Each point is reached from the start by the listed moves, each made once or not at all, plus a little noise. Say if it took an odd or an even number of moves. Then give how often each move was made.

Moves:
(1): [15.9 11.7 35.2]
(2): [-19.1  23.1   2.7]
Start: [15.4 -9.4 -3.2]
Points:
[ 14.7 -10.3  -3.9] => even (0, 0)
[-5.2 14.4  0.9] => odd (0, 1)

Moves:
(1): [ 23.0  15.7  15.1  13.6   3.8  13.0   5.5 -15.0  -3.9   7.2  -7.7]
(2): [ -6.4  -4.8 -13.1   2.4  -4.0  -7.6  -4.8 -18.3   0.3  -4.0   8.1]
(3): [-7.2 -0.2  3.3  3.3  5.4  6.4 -1.4 -2.8 -8.0  2.1 17.9]
(4): [-19.8  -1.3  -8.3   6.9  21.7  -0.9   5.8  -3.6  16.0  -2.3  -1.4]
(5): [-11.8  12.8   1.3  -1.5   5.9 -10.0  -0.3  14.2 -10.4   1.7  -5.0]
(6): [-13.1   6.1  -5.4  -5.7  -3.6  14.1   9.5   0.3 -17.3  22.4 -22.1]
(7): [ -2.0  -2.2   5.8 -13.9   0.2  -1.3   8.2  -9.1  -5.1  17.4   3.5]
(8): [ -5.5  11.7   7.0  -3.0 -10.1  -2.9  10.3   5.1  12.5   3.7  -0.8]
(9): [  8.3  13.0  -2.1 -11.8  10.6  12.2  -1.6   4.4  23.6   0.0  -5.0]
Start: [ -1.9   2.8  11.2  -7.6  -3.8  12.0   4.2 -15.5   1.6  16.5   0.5]
Points:
[-57.7  27.0  -8.6  -6.6   6.9   4.0  26.7 -15.8   3.0  34.4 -20.1] => odd (0, 1, 0, 1, 1, 1, 0, 1, 0)
[-30.3  32.0  14.4 -31.5   3.2  10.5  14.1 -20.2  13.9  38.0  18.0] => even (0, 1, 1, 0, 1, 0, 1, 1, 1)
[  2.1  54.2  43.1 -20.7  13.6  29.0  24.9 -19.7  11.7  48.0   2.4] => even (1, 0, 1, 0, 1, 0, 1, 1, 1)

Moves:
(1): [ 12.2 -17.4 -16.0  -1.9   4.6 -11.0  -2.4   9.6 -11.3   8.9   6.0  -1.2
  14.1  -1.9   1.2   2.1   1.7  -0.8   0.7   4.4   3.8   4.8  -3.6]
(2): [-1.5  9.8 -2.2 -1.2  5.4  0.5 -9.4  6.0 -3.6 -5.4  0.7  9.4 -4.1 -2.2
  1.1  7.1 -0.9  2.1  3.0  4.3  5.0 -2.3 -3.7]
(3): [ -0.2  -7.7  20.0  -7.5  -5.1   0.6   2.5   3.3  15.8  10.1   8.6   1.6
  -4.9  -2.9  -0.7  11.6  -9.5   7.0 -19.4  -3.8  10.5   7.5   1.2]
(4): [ -4.0   7.0   7.1  11.3  -0.3   9.8   2.8   2.8   0.2  -1.6   7.1  -3.8
   0.8 -15.9   4.3  -4.5  -2.7  10.3   3.8   5.3  13.4  13.9   4.1]
(5): [ 12.2  13.5  -3.8  -9.1  23.2   1.2   6.1  -7.5 -10.0   4.4  -1.5 -11.1
  -5.4   1.7  -8.5   2.3  -7.1  12.4  10.5  10.8  -9.1  -5.9   4.2]
(6): [  8.4  -2.1  -4.2 -10.4 -10.1  16.0  -4.6  -0.4  -2.7  17.3  -4.5   7.4
  -7.9  -3.4   5.6  -2.8  -1.4   9.0  14.8   6.5  -1.7 -13.2  13.5]
(7): [  4.1  19.0  11.3  10.5  -9.3  -3.6  14.5   2.1   4.7  -7.2   3.0   8.2
   0.3 -14.0  -2.8  16.9  -2.4  -6.5  -7.1 -13.9   0.8  -2.3  13.3]
(8): [ -2.8  -3.4   2.8  -3.1   5.5   3.5  -1.3   6.1  -8.7 -11.0   4.4  -5.7
  -2.2   3.0  -2.3  -5.3 -10.9  -6.3   6.1   4.5  -8.0   2.1   9.3]
(9): [ -1.2  -4.6  -1.2  -1.2   3.7   3.4  14.0   7.3  16.4  -0.5   5.8  -3.9
  -3.6 -10.9  -1.1   2.6  11.3  -8.7  -4.7   4.5  -4.1   0.1 -11.1]
(10): [-10.1   0.1  -6.8   3.1 -10.1   1.5  -3.2   0.9   2.0   8.3 -12.9  -7.7
   6.9   4.8  -3.2   6.6  -7.7   4.2  10.6   5.1  -0.7   1.0  -5.8]
(11): [ -2.7  -8.9 -28.7 -15.7  -2.4 -16.5  -0.6  -2.6   3.7   4.5  10.4  -5.9
  -5.1   2.7   0.9  -9.0 -14.4   6.1 -18.1  -6.8   1.0   5.9  -7.1]
(12): [  3.7 -14.2  -3.4   3.1  -1.4  -1.7 -15.0  -8.6  14.6  -0.3  10.7  11.4
   2.4   5.3  -1.8   2.6  -3.7   2.4   4.3  15.9 -10.3   6.3   3.4]
(13): [ -3.8   5.6  -0.6  -5.1  -5.0   6.3   7.8   1.4  -0.4  -5.7   0.7  -5.8
  10.6  10.7  14.4  -2.1   1.6  11.8  -1.2  -2.0  -4.6 -12.2   2.4]
(14): [  5.0   5.4   3.9  -0.8   6.0   0.7   1.2  -3.1   1.5   0.5  -6.1   1.1
  -2.2   5.9   7.3   2.1  -2.0 -13.9 -11.4   9.2   0.5   8.9  11.0]
(15): [ -9.6  -0.5   6.7  -1.0  23.3  -3.6   2.2  -6.6  10.9   6.2  -5.6   7.7
  -0.8   1.7  10.7   3.3   0.8  -8.9  14.8 -15.0   0.8  -7.0   3.9]
(16): [ -7.7 -13.4  -1.6   7.2   6.5  18.9   1.3 -13.4   1.9  -1.0   3.7   4.1
   1.5  -7.4   7.2  18.0  -2.9  -0.4  -3.7   4.6   0.7 -10.5   5.4]
(17): [ -5.6   1.1   2.6  -9.0  -2.1  -5.4   5.9  -3.9 -10.0   6.6   8.5  -0.3
 -10.0   8.7   4.5   2.2   7.1 -10.1   4.5   4.5  -2.1  -0.2  -3.8]
(18): [ 11.2  -4.6  -1.8   7.3  -4.1  15.9  12.3   7.3  -5.4  -1.2  -7.6  -0.8
 -24.7  10.3  13.6   4.5  -6.7   3.6   6.1 -11.2  -0.6   6.7 -15.7]
(19): [  9.6   7.0  -4.9   5.9 -22.7 -12.9   9.5  -7.8  11.1 -15.7  -3.0   2.8
   2.4   1.2  -2.4  -2.6 -11.0  -9.4   8.1   0.9  23.0 -14.9   6.3]
(20): [  6.0   0.0  -0.5   3.6   3.7  -8.9   3.2   5.8 -16.5   3.9   0.5  -0.6
  -1.0  -5.2   4.6 -16.7 -12.5   1.3  -7.3   7.6 -10.7  -1.7  -9.5]
Start: [-33.7  -4.3   7.7  -8.9  -2.8   5.1  -4.6  24.1  21.7  -2.0  -2.1   5.5
   3.8 -14.4  -7.0 -22.0 -20.9  21.6   0.4  -2.0  -8.4 -10.6 -18.2]
Points:
[-37.4  27.2  41.1 -25.0  49.5   7.9   7.1  14.0  26.1  18.9   9.2  10.3
 -22.5 -16.2  10.9   0.5 -34.5  20.1   4.2  15.2  10.8   2.5  -0.4] => odd (0, 1, 1, 1, 1, 0, 0, 0, 0, 0, 0, 0, 0, 1, 1, 0, 1, 0, 0, 0)
[-39.8 -29.2  25.2 -26.4  -3.9  35.6  15.4  28.2  21.2  30.5   8.0   1.3
 -18.2 -20.5  14.1  -4.7 -51.7   3.5 -12.0  42.0 -23.9 -19.0  -9.9] => odd (0, 0, 1, 0, 0, 1, 0, 1, 1, 1, 0, 0, 0, 1, 0, 1, 1, 0, 0, 1)
[-26.3   4.1  47.5   3.8 -11.1  18.2  52.5  56.2  17.9  -5.0  29.4   1.3
 -45.3 -43.4  13.1  -9.9 -49.2  13.3 -18.6  -7.1  -8.2  13.4 -29.4] => even (0, 0, 1, 1, 0, 0, 1, 1, 1, 0, 0, 0, 0, 0, 0, 0, 1, 1, 0, 1)
[-12.8 -26.1  -5.6  10.5  -7.9   3.3   1.8  11.4  31.2  10.1  -7.3  34.8
  16.6 -25.2  16.9   2.8 -71.3  -5.6  29.8  28.9  -9.5 -36.7  28.7] => odd (1, 0, 0, 0, 0, 1, 1, 1, 0, 1, 0, 1, 0, 1, 1, 1, 0, 0, 1, 1)
[-31.6 -11.4  34.0 -24.2  51.3  36.8  -8.9   2.4  12.8  26.2  25.5  28.3
 -32.3 -25.5  24.8  -1.4 -65.3  29.1  18.7  53.8 -15.6 -12.6  19.6] => even (0, 1, 1, 1, 1, 1, 0, 1, 0, 0, 0, 1, 0, 1, 1, 1, 1, 0, 0, 1)
[-51.0 -14.8 -23.1 -18.5  22.2  -6.5  19.4  20.5  37.2  17.6  11.2  16.3
  -1.1 -29.2  17.4  33.0 -30.4 -15.0 -12.3   0.5  -1.2 -12.0 -22.5] => even (1, 1, 0, 0, 0, 0, 1, 0, 1, 1, 1, 0, 0, 1, 1, 1, 1, 0, 0, 0)
[  2.2   3.3  24.9 -38.6  38.3  22.4  36.1  40.8  18.1  27.2   8.1  19.5
 -46.7 -18.1  18.8  26.2 -40.7   0.2  16.8   4.5  -9.0 -12.4   2.9] => even (1, 1, 1, 0, 1, 1, 1, 1, 1, 0, 0, 0, 0, 1, 1, 0, 1, 1, 0, 0)
[-17.6  20.5   9.1 -11.2  10.3  33.0  21.9  21.3  23.6  23.1 -31.6   7.3
 -30.7 -13.7   5.5   9.1 -44.7  36.5  50.8 -23.3 -19.5 -31.5  -5.6] => even (0, 0, 0, 0, 1, 1, 1, 0, 0, 1, 0, 0, 0, 0, 1, 0, 0, 1, 0, 0)

Moves:
(1): [ -9.7 -11.8  -9.5  -6.6   5.9  15.2  -2.9   0.5  -2.4  -0.3  -7.7   1.1
   0.6 -11.4  10.8  -1.2   6.0   5.6  -0.6 -22.8   6.4  11.5  14.0  -2.4]
(2): [ -3.0  -0.2   3.1   3.7  -2.5   9.1  -2.2   7.2   5.5   1.4  -2.2 -13.7
   0.4   9.5   0.0  -7.0  -4.9   0.6  -8.8   2.9   5.6  -3.2   2.4  11.4]
(3): [-13.7   2.6   9.5   2.8   9.6  -8.7   5.0 -12.4   6.3   8.0   2.0   2.1
  -0.8 -12.0   3.9  -5.8   1.2  -8.7   0.7   7.7  -0.6   3.1   5.9 -13.5]
(4): [-11.1   4.3  -2.7   7.4  -3.0   0.8  -0.3   4.0   0.4  -2.5   5.0  -0.5
   5.8 -12.9   7.6   4.2 -15.7   4.8   9.8   1.3   0.5  -9.5   2.3   6.5]
(5): [  0.6  -0.9   1.1  13.8  11.2  -0.8  15.1   6.5   3.6  10.2   3.0  11.3
   5.7  11.9  -4.2 -23.0 -17.7   5.9  15.4  -5.1  -7.8  -4.9  -3.7   0.0]
(6): [  2.1   0.4   8.8  -3.5  -7.5   1.6  -9.5 -13.5  10.2   0.2  -1.3  -6.9
  -4.5 -11.3 -13.1   4.5   2.7   4.4   8.3  -3.1   0.4   8.3  12.2  16.3]
(7): [-14.6  -8.0   8.5   4.6  -0.1  -2.7  -9.2   4.1   9.2   0.5  -5.1   8.8
  -5.8   4.1   9.0  14.0   5.2  12.1   1.4  -9.4  -7.3  -0.9   9.6 -22.4]
(8): [ 11.0   8.3   6.9   0.1  -9.9   3.6  -7.9  -6.4  10.6 -16.5  -7.6   7.3
   5.0  -6.0  -6.0 -12.1   7.6  -1.1 -11.3   2.9   6.6   5.6   1.3   4.1]
(9): [ -0.3   1.7   2.2  -7.6  -7.4   8.1  -3.4  -0.7  -6.2  -5.3  -9.9  19.0
   4.8  18.2  -4.8   7.6 -13.9   4.0   0.5  -6.4  16.4   3.0  20.4 -12.0]
(10): [ -9.2   0.4  -1.2  -1.9  -2.5  -0.4  -4.1   2.0  -4.8  -0.3 -17.8   6.0
  -2.4  -1.3   0.6  -6.5   1.4  -0.2  -6.6   6.0   0.4  -1.3   1.9  10.6]
(11): [ -3.6  -6.0   3.1  -6.9  -2.5   1.6 -10.7   8.7   5.9  -2.7  -1.6   2.1
   8.5  -4.2  -9.9 -10.6   3.0  -1.3  -1.1   8.9  -7.5   5.5  -3.7  -2.8]
(12): [-11.5  10.5   6.6 -13.4   0.6  -0.4   3.0  -1.4   6.6  -5.6  12.2 -14.3
 -10.3   1.1  -5.2  -7.1  13.8  13.7  -0.9   0.8   9.7  -4.1  -2.6   0.2]
(13): [ -3.2   7.1 -10.4 -10.2  -5.4  13.9  -1.0   2.1   1.8   6.8 -17.6   8.5
   5.0  -4.3  -4.1  10.4   4.3   6.9  -1.4   4.1   9.7   1.8   0.3  -1.0]
(14): [  3.2  -5.1   5.6  -5.5   0.1  -8.9   0.1   8.9   4.7  11.1 -20.8  15.8
 -10.3  -6.7  -5.1   8.6   9.7 -24.7  18.2  -3.4  11.5  -0.4  -0.9   9.2]
(15): [ -6.7  16.6 -12.7  -2.7  14.6  -2.9  11.9   1.1 -13.4   1.1 -12.7  -6.7
  -3.2   8.2  -3.7  -6.8   0.7  -1.1  -2.2   1.0  -2.9   0.3   6.3  11.7]
(16): [ -1.3  -9.9   2.5  -5.6   8.1   2.0  -5.0  -9.7   7.4  -9.3   6.2 -17.7
  -4.7  -1.2 -10.6   6.4  -7.1   3.0   8.4 -10.8  -1.1  11.0 -13.6  -3.7]
(17): [  7.2   4.6   3.6   0.3  20.5  11.3  -7.6   0.3   1.5   8.3   2.9   3.0
 -11.8  -6.4   4.5   5.3   8.9   2.9   2.8   0.1  -2.1   5.7  11.5   3.8]
(18): [  4.5 -15.5  -1.1  -8.3   5.0  -0.6  15.0  -0.6  -1.7  -0.5   8.7  15.6
  29.8  -0.3 -16.0   7.9  -8.0   7.0 -15.0  -5.8  -1.8  -9.9   5.2   5.3]
(19): [-12.0   8.8   6.6   3.0  -0.9   6.3   0.8  -2.9  -7.9  14.3  10.8   5.9
  -8.2   6.0   9.0   0.5   0.9 -10.8 -14.4  -6.3  -7.9   9.2   3.6  17.1]
(20): [  6.2   0.6  11.0  -5.5   5.0   1.0  -2.4   2.0  -5.6   2.0  -2.0  -9.4
   6.7  -3.6   6.4  -3.7   3.4  -3.6   8.1   9.7  -2.7 -10.2  -2.0  -4.8]
(21): [-11.4 -10.8   2.2   3.8  -2.5   5.1  -5.8  -5.1  13.9  -9.5  -3.2   5.4
   1.0  18.2   1.3  11.4  -3.4   9.3   2.0  -8.5  -2.1   2.7  16.3   5.6]
(22): [ -9.0   0.9  -2.5  11.1  -9.5  -2.9   0.3 -11.6 -12.5  -4.3   2.6  13.3
   4.0  -6.0  -1.7  -2.0  11.4 -11.4   1.3  -3.1   2.2 -15.5   6.6  -6.4]
(23): [ -1.2  -3.2   1.6   0.9 -18.6  13.9   9.8   7.8  -5.5  -5.6  -1.4  -2.9
 -11.6  -7.6 -23.5  11.9   6.4  -1.2  10.2  13.2 -11.2   3.9 -10.9  -9.5]
(24): [ 13.3   5.2  -4.9 -11.4  -7.8   4.4  -5.7   1.7   9.6  -2.8   6.3   6.6
 -11.8  13.3   3.8   2.4  -1.6   1.1 -11.0  -7.8  -4.2 -14.8   4.2   3.4]
Start: [  4.0  -5.0   0.3  17.9   1.4 -13.6  -4.0   1.0  12.8   8.8   3.5  11.6
  -7.8 -14.2  -7.6   0.3  -3.6  10.0  -1.9  -1.7   1.1   3.9 -16.1 -11.6]
Points:
[ 21.5  18.4  24.1 -26.9 -17.3  35.6 -25.8 -20.1  32.4  -7.5  -4.7  41.0
   9.8  -9.9 -43.7   6.6  20.0  34.9 -29.8  -6.9  41.1 -29.4  43.2   8.6] => odd (0, 1, 0, 0, 0, 1, 0, 1, 1, 0, 0, 1, 1, 0, 0, 0, 1, 1, 0, 1, 0, 1, 0, 1)
[-37.7  35.0  25.6 -15.7  -5.7  43.9  -1.8  -5.5  26.4  10.2  -9.5  30.3
   0.7 -36.4 -68.9   3.3   3.7  30.1 -25.1  19.7  16.4  23.5  37.9  26.1] => even (0, 1, 1, 1, 0, 1, 0, 1, 1, 0, 1, 1, 1, 0, 1, 0, 1, 1, 1, 0, 0, 0, 1, 0)
[-56.4 -12.8  62.0  -3.6   6.4  18.8 -40.9 -24.7  68.9  10.5  -8.0  36.7
   1.7 -50.0 -37.5  25.4  29.0  13.4   6.2 -13.2  14.1   3.0  38.6  13.0] => odd (0, 1, 1, 1, 0, 1, 1, 1, 0, 0, 1, 1, 1, 1, 0, 1, 1, 1, 1, 1, 1, 1, 0, 0)
[ -0.7   9.5  16.8  17.8   7.1  16.9  -0.5   1.6  -8.9  12.8 -16.9  34.4
  -8.8 -14.8 -57.3 -16.6   1.1   8.4  41.4  13.9 -14.2  -0.4  20.5 -15.2] => odd (0, 0, 0, 0, 1, 1, 0, 0, 1, 0, 1, 0, 0, 0, 1, 0, 1, 0, 0, 1, 0, 1, 1, 0)
[-30.9  46.4  14.6 -19.2 -11.5  16.6 -36.5  -9.2  39.4   5.5 -57.1  53.4
 -29.4 -35.1 -41.0 -15.0  25.0   0.5  -3.8  10.2  46.8 -11.5  52.4  29.3] => odd (0, 1, 1, 1, 0, 1, 0, 1, 1, 1, 1, 1, 1, 1, 1, 0, 1, 0, 0, 0, 0, 1, 0, 1)
[-22.0 -18.4  44.2 -36.1  14.2  37.9 -20.9 -14.6  63.4 -13.5 -32.2  24.8
 -34.2  -7.5 -55.2  36.6  23.2  33.4   8.7 -41.1  22.1  15.5  63.5  -9.3] => odd (1, 1, 1, 0, 0, 1, 1, 1, 1, 0, 0, 1, 0, 1, 1, 1, 1, 1, 0, 1, 1, 0, 1, 1)
[-22.5   7.2   1.6 -25.7  -6.4  19.1  17.5   8.2  49.2   9.5 -30.0  50.3
   0.2 -56.7 -72.5 -16.6   9.1  21.5  17.3  -9.6  10.3   0.9  13.6  15.6] => even (1, 0, 1, 1, 1, 1, 0, 1, 0, 0, 1, 1, 1, 1, 1, 0, 0, 1, 0, 0, 0, 0, 1, 1)

Moves:
(1): [  5.3   9.4   1.5  -0.2   6.1  -0.2   1.7   0.8  12.7   6.8   4.4  -6.3
  13.0   4.2  -2.1 -16.2 -16.8  20.8  20.1   7.6  -4.6  -4.2  15.4  10.3
  -2.3]
(2): [-15.7   7.6 -22.5   9.4   1.6   1.9  -1.5   4.8   3.4  19.6  13.4  -3.3
 -13.7   2.9  10.5 -25.7  -3.2   3.3   7.9  12.9 -20.2   1.0  -7.1 -12.7
 -18.5]
(3): [ -8.0  -0.3   1.5 -16.1  -5.7  -0.2   5.8  -4.9   9.0   7.7  16.7  -5.1
   4.6  -7.5  -8.2   0.4   8.0   4.3  15.7   4.4 -14.8   4.5  21.0  -2.7
  -1.9]
(4): [ -4.6  -1.6  18.6 -10.6   1.9  -3.9 -13.2   9.5  -8.5 -21.2 -20.1  -2.7
  13.0   0.8   1.1  -2.6  -0.2   2.2  -7.9  -6.1  -8.3 -13.7   8.4   3.7
   5.8]
(5): [ 22.8  -6.7 -21.0 -10.1  22.5  -7.1   4.5 -11.7   6.3  -3.5   2.4 -23.7
 -15.8   5.0  -7.6   7.9  -5.7   8.0   5.9   1.9  -1.6 -17.5   0.6  -3.8
 -21.0]
(6): [ -4.0   3.8   2.0   6.9  -4.2   0.7 -11.1  11.2   2.3  -2.8  -1.3  -5.3
   2.4  16.5 -10.3   2.0 -17.4  -8.3   0.4  -8.5   4.6   3.2   7.2  -1.3
  -2.6]
(7): [  0.8   5.5 -10.9   2.4  15.1  11.9  -8.5   4.5  11.2  10.4  -8.4  -5.2
   4.2  -2.7  -9.7  -2.7   3.1 -11.8   7.3   9.1  12.8   0.9 -11.4  13.0
   5.3]
(8): [ 10.1  -4.2  10.8  -2.6  -1.3  13.0   1.3  -9.7  -5.7  -9.2   5.5   9.6
  -4.6  -3.6  -1.1  12.7  12.6 -14.6   0.4  -4.7   1.4 -10.8   1.0  -0.9
 -16.0]
(9): [ -8.6  -0.8   2.8   1.3  18.9  -4.5  15.3  -3.5  10.8 -12.8 -20.3 -12.7
  -8.5   5.4  21.8  -9.5 -10.9  -3.5   0.3  15.1   5.9  -9.9  -8.8   1.8
   5.9]
(10): [-19.1  -0.4  12.4   9.7   1.9  -1.5  -7.3  12.7 -19.1   4.4  -4.0 -12.2
  10.0   0.9  22.5   1.1  -4.2 -14.7  23.1  -5.1   0.1   3.2  -4.8  -3.2
   6.9]
(11): [-11.0  -6.9   5.9   3.4  -6.0  -3.2 -12.7  15.7  -5.3   8.0  16.4  -4.7
 -18.8   1.1  16.3   4.8 -26.9  10.5   5.2 -18.5  -1.5   2.0  15.2   1.5
 -15.0]
(12): [ 16.3 -12.0  15.0  -5.8  -9.0   5.7  -6.3  16.7   1.4 -10.5  -1.9 -16.9
  -3.6  -4.5   3.3 -13.4  23.1   3.9  -8.9 -10.3  -7.9  -4.0  10.0  -7.8
   9.9]
(13): [ -5.2  12.3   8.2 -13.7  -2.3   1.0  -5.9  -0.8  10.6  -9.0  -9.9  -0.6
  -4.6  -1.0   4.3 -15.2   0.7  -0.1   7.8   2.0  -9.8  -5.3  -9.0  11.0
  17.6]
(14): [  5.9  -1.5 -16.8  10.6  -8.3   6.4   4.3  18.4  -2.8 -20.0   3.4  -3.6
   2.9 -13.6   9.5   3.0  -2.1  -9.2 -10.3  -7.8 -14.1  15.2   8.0  11.0
  18.2]
(15): [  5.8  15.1  -4.4   5.4   0.1 -15.0  11.6   0.1   3.4   4.2  12.1   7.8
 -19.5  -2.5  -9.0   5.6   7.3  -1.5   7.3   7.9   5.7  -9.3  19.7   3.0
  -5.9]
(16): [ -9.4   4.5   9.3  12.4 -14.4  13.3   7.8   5.2  15.4  -8.3  12.8 -11.7
  -1.3 -17.6 -13.4 -10.9  11.4  -5.4 -19.9 -11.5 -10.8  -4.4 -17.1   9.4
  -7.0]
(17): [  1.3   9.8 -23.9  11.5  17.0  13.2 -11.1 -21.7 -19.5   6.3   1.2  -6.3
  -5.9  19.8  13.0   0.4 -11.8   5.8  -3.5  22.3   6.8   6.8  -8.3  -4.1
 -22.1]
(18): [ -7.8 -14.1   3.4  -9.1   0.4   1.6  -5.2   1.5  -2.1 -13.8  13.8  -2.9
 -12.1  -3.7   4.9  -5.5  -2.4  -7.1  -5.9  -4.8   0.7 -26.6 -10.9 -10.3
   1.7]
(19): [-10.6   3.0   9.0  -5.6   2.0  10.0   3.4  12.0  -7.3 -10.8   5.4   7.7
 -13.0   3.9   1.5   1.3   4.0   5.4  16.0  -4.3   8.8  -5.1 -15.0  12.1
  -6.4]
(20): [ 11.7   1.8  -0.2   4.2 -17.5   5.0 -15.5   3.7  -2.3  -2.7  10.9  25.2
   8.5 -12.5   1.3  13.4  11.2  -4.5   4.4  17.0  -1.7  24.7   2.9  -1.3
  -3.4]
(21): [  7.2  -9.9  -0.5   2.9  -8.4  17.0  -3.3   9.4 -14.0   4.7  -2.4 -13.4
   5.9  15.2  -1.0  14.9 -14.2  -6.9  -8.5  -4.0  -1.6 -11.7  -6.7 -12.7
  -4.4]
(22): [ -5.6  12.5 -27.1  11.4  -9.3  -9.1   2.1  10.3   2.6   8.8  -5.4   8.9
 -11.4   5.7  10.8  -8.0   2.2 -16.0   2.0  11.1  29.3  -7.8 -18.0  12.4
  -6.5]
(23): [ -4.3   4.8  -0.7 -10.8   2.3   3.5  -6.8  19.7  -2.0   8.7  15.2  -2.3
   0.6   7.1   0.7  -4.6  -8.1   0.7  -5.5  -9.0   0.8  -2.5  -7.5   6.7
  -7.5]
(24): [  0.0  -7.9   1.5  -4.0  -8.4 -11.6   3.7   1.0  -6.8  -1.9  10.7   6.8
 -16.2  -8.3 -11.6  -7.8  -0.1 -10.8   1.4   8.7   3.2   7.1   4.7   2.6
   2.7]
Start: [ 10.3   5.6   6.4   7.7   0.6  10.1  -6.7  -1.9  -7.2 -10.2   8.0   8.1
 -11.0  14.9   6.6   6.0  12.7  -5.9  13.9   3.9  12.8  -9.4  16.0   3.6
  10.4]
Points:
[  4.3  22.6  10.5  -3.4  -7.3  46.7 -26.1  67.9  25.1 -57.8  53.3 -49.4
 -78.5  -8.9  -8.8 -27.0  27.8 -19.1  41.2 -29.6 -41.2 -51.2  46.9  39.9
 -27.7] => even (0, 1, 1, 1, 1, 1, 1, 1, 0, 0, 1, 1, 1, 1, 1, 1, 0, 0, 1, 0, 0, 0, 0, 0)
[ -7.2  35.1   1.6  23.2   7.8  24.6 -14.7  21.5  -7.5 -37.4   9.7 -12.5
 -28.1  45.1  14.4 -37.8 -26.3 -35.8   1.8  29.6  41.6 -47.4  -8.9  44.6
 -38.3] => even (1, 0, 0, 1, 0, 1, 0, 1, 1, 0, 0, 0, 0, 0, 0, 1, 1, 0, 0, 0, 0, 1, 1, 1)
[ 13.1   7.2 -39.9  14.3 -18.1  42.4 -15.6  66.9  12.0 -16.1  90.0 -44.6
 -73.2  13.9 -11.9  26.2 -17.1 -63.6   9.7 -29.9  23.8 -74.2  18.6  28.9
 -52.7] => odd (0, 0, 1, 0, 1, 1, 1, 1, 0, 0, 1, 0, 0, 1, 1, 1, 0, 1, 0, 0, 1, 1, 1, 0)
